Each row of a before or after table is a point. The points were changed in one or more steps. Then noise was added and the rows were shuffled. The steps act on how far a point lies along the listed directions, d1 being the first. What was done? A step turns or swaps two directions, mirrors them in a line or flattens them onto one, adds a multiple of one to another, or multiplies one. Angles are multiples of 10 degrees, from the lower direction toward the higher: turns from -170 to 170, lines from 10 to 170 but not 90. Use the fewest steps. Two steps may share a direction if one is a turn and the other turns, adds or multiplies; they go together, in the order done. Otherwise the lowest direction goes first.

Directions:
(1): [25.5 10.8]
(2): [-10.8  25.5]
Before:
[[-8.2 -0.1]
 [-3.4  1.8]
 [-0.4  1.8]
 [ 7.1 -3.1]
 [ 5.9  1.1]
 [ 1.9 -2.4]
 [-1.4 -3.3]
 [-3.6  6.3]]
After (8 x 2):
[[ 0.0 -7.7]
 [-0.5 -1.9]
 [-5.9  2.3]
 [ 1.9 -3.3]
 [-4.7  6.9]
 [ 0.3  3.8]
 [ 7.5 -4.5]
 [ 2.8  2.3]]
Steps: turn d1 and d2 by 150 degrees

Directions:
(1): [-34.7 -12.3 -17.6   2.6 -24.3  -5.6]
(2): [-11.6 -29.0  30.0  -5.1  12.6 -15.4]
(3): [  7.4  14.1  13.3  26.0 -17.8 -29.5]
(4): [  4.5 -11.5  18.6  18.9 -19.5  32.5]
Before (9 x 6):
[[  0.4  -3.3   0.0   4.0  -0.4   6.6]
 [  2.8   4.7   7.0   8.8  -7.4 -10.2]
 [  6.8   7.0  -0.6   3.5  -5.7   5.2]
 [  1.1   0.1   2.2  -0.7  -1.8   2.7]
 [  2.9  -0.1   9.4   5.5  -3.3  -7.0]
 [ -0.9  -1.4  -5.5   1.6  -4.8   8.6]
 [ -1.1  -3.0   0.2  -3.1   0.9   2.1]
 [ -4.2  -3.2  -0.4  -4.9   2.2  -2.2]
 [ -1.5  -4.1  -0.3  -0.4  -0.8  -0.2]]
After (9 x 6):
[[ -4.3  -6.2   2.6  -4.6   2.0   2.4]
 [  1.0   1.5  -0.4  -0.6  -1.9   3.3]
 [  5.5  10.0  -4.9   0.7  -3.5  -2.3]
 [ -0.7  -3.7   0.4   0.0  -2.4   2.9]
 [  1.1  -0.1  -4.8   3.1   0.1   6.9]
 [ -0.5  -3.2  -0.9  -4.5   0.7   6.0]
 [  4.5   3.3  10.2  11.3  -8.9  -7.4]
 [ -0.3   1.7 -10.9  -2.5  -0.9   6.1]
 [  4.6   8.6   8.7  13.8 -12.2 -15.7]]
Steps: multiply d1 by 0.7; turn d2 and d4 by 50 degrees; multiply d3 by 1.6

Directions:
(1): [  9.1  -0.5  11.8  17.7  21.6  39.1  -6.9 -26.6  -3.3 -10.3 -28.3]
(2): [-27.3  -8.1  14.2  11.4 -23.2  27.7  -9.3  11.7 -22.9  30.7   7.8]
(3): [ 14.8  37.8  16.4   3.9   7.1   3.8 -28.3  -3.4  21.1  18.3  24.9]
(4): [-39.1  14.3  -3.7  12.5   9.9 -17.2 -25.4  14.9  11.7  -8.3 -28.9]
(5): [  6.7 -21.2   6.0  18.6  21.4 -27.3   5.3 -12.1   3.4  42.8 -10.5]
(6): [ 29.8 -24.2  -9.9 -12.3  -4.7   8.2 -34.0  29.8   6.5   5.7 -16.7]
Before, 14 rows:
[[  6.0  -4.5  -3.5  -0.8  -3.3   2.0   0.4   0.8  -1.0  -0.1  -0.9]
 [ -4.1  -7.2   1.8  -0.9  -6.3   6.5   3.6   2.8  -6.2   6.0   3.3]
 [  4.6   0.0  -0.6  -1.7  -4.6   0.1   5.6   0.7  -3.6  -1.9   6.7]
 [  8.5   0.9  -3.8 -12.7  -7.2   1.4   7.0   0.8  -1.9  -5.9  11.6]
 [  4.3   2.7  -2.5  -5.5  -6.9  -0.5   2.5   5.4   1.1  -2.5   8.6]
 [  8.5   2.8  -4.5  -9.4   3.7  -6.0   1.4  -0.4   4.5  -8.3   5.4]
 [  6.7   2.2   2.5  -1.9  -1.1  -0.1  -1.4  -0.2   0.8   0.7   5.3]
 [  9.9  -7.1   1.1  -1.2  -2.1   4.9  -4.9   0.4  -1.4   7.4   0.6]
 [  8.7  -3.7  -1.3  -4.7   1.7   1.6   1.6   1.1  -0.2  -3.1  -0.1]
 [  4.2 -11.1  -2.8  -1.4  -3.6  -0.6   3.6   3.8  -3.5  -0.7  -6.6]
 [ 13.1  -5.3  -4.7  -8.3  -8.1   4.1   0.9   3.7  -2.1  -7.2   0.4]
 [ -2.1  -2.9  -7.5  -2.7   0.6  -5.1   0.2   4.8   3.8 -12.1  -8.3]
 [  8.2  -7.1  -5.4  -8.1  -5.3  -4.6 -13.3  13.7   3.5   5.0   0.3]
 [  7.6  -2.3  -3.3  -7.8  -1.2  -4.5   1.4   7.5   2.0  -2.6   2.8]]
After (14 x 11):
[[  0.6   4.1  -0.9   1.5   2.9 -11.7   7.1  -2.2   4.0   5.4   5.8]
 [-10.6   7.7  -0.7   1.1   8.5 -13.9   1.8  -4.5   5.8  -2.3   0.8]
 [  6.8  -9.6  -0.1  -4.1  -1.4   2.1  10.7  -2.4  -2.8   1.0   3.7]
 [ -8.2 -10.7  -5.9  -0.4  -3.7  -4.2  -4.7  12.8  -0.4  -1.0 -11.2]
 [ -2.7   3.1   0.0  -0.9   4.6  -5.5   4.8  -2.3   0.2  -5.7  -1.7]
 [ -0.1   4.5   0.6   2.6   4.3  -9.7  12.4  -6.9   0.4  -3.0   4.6]
 [ 11.7 -10.4  -1.8  -2.2   1.8  -1.7 -14.1   8.0   4.4  12.3  -6.5]
 [ -1.7   0.3  -0.2   1.2   6.5 -10.6   3.9   0.5   2.8   3.0  -3.3]
 [  9.6   1.0   0.5  -2.4   1.6   2.8   0.3  -5.7   1.8  -3.0   1.5]
 [  2.0   7.6   3.8   1.1   3.0  -5.3   1.4  -5.1   3.2  -1.1   4.5]
 [  0.1   1.8  -5.8  -2.2  -1.8 -14.8   9.9  -1.9   1.8  -7.5   0.4]
 [ -6.8   8.9  -1.9  -2.5   6.2 -21.1  18.0 -11.6   4.0  -3.4   8.3]
 [  1.1 -10.5  -3.6   0.2  -1.2  -1.9   7.2   1.1  -3.1  -5.0  -9.1]
 [  2.0  -1.4  -3.8   1.1  -0.4  -1.7   4.1  -1.7   0.8  -3.7  -1.1]]
Steps: turn d1 and d5 by -80 degrees; turn d2 and d4 by -70 degrees; add 1.5 times d2 to d6; multiply d3 by 1.3
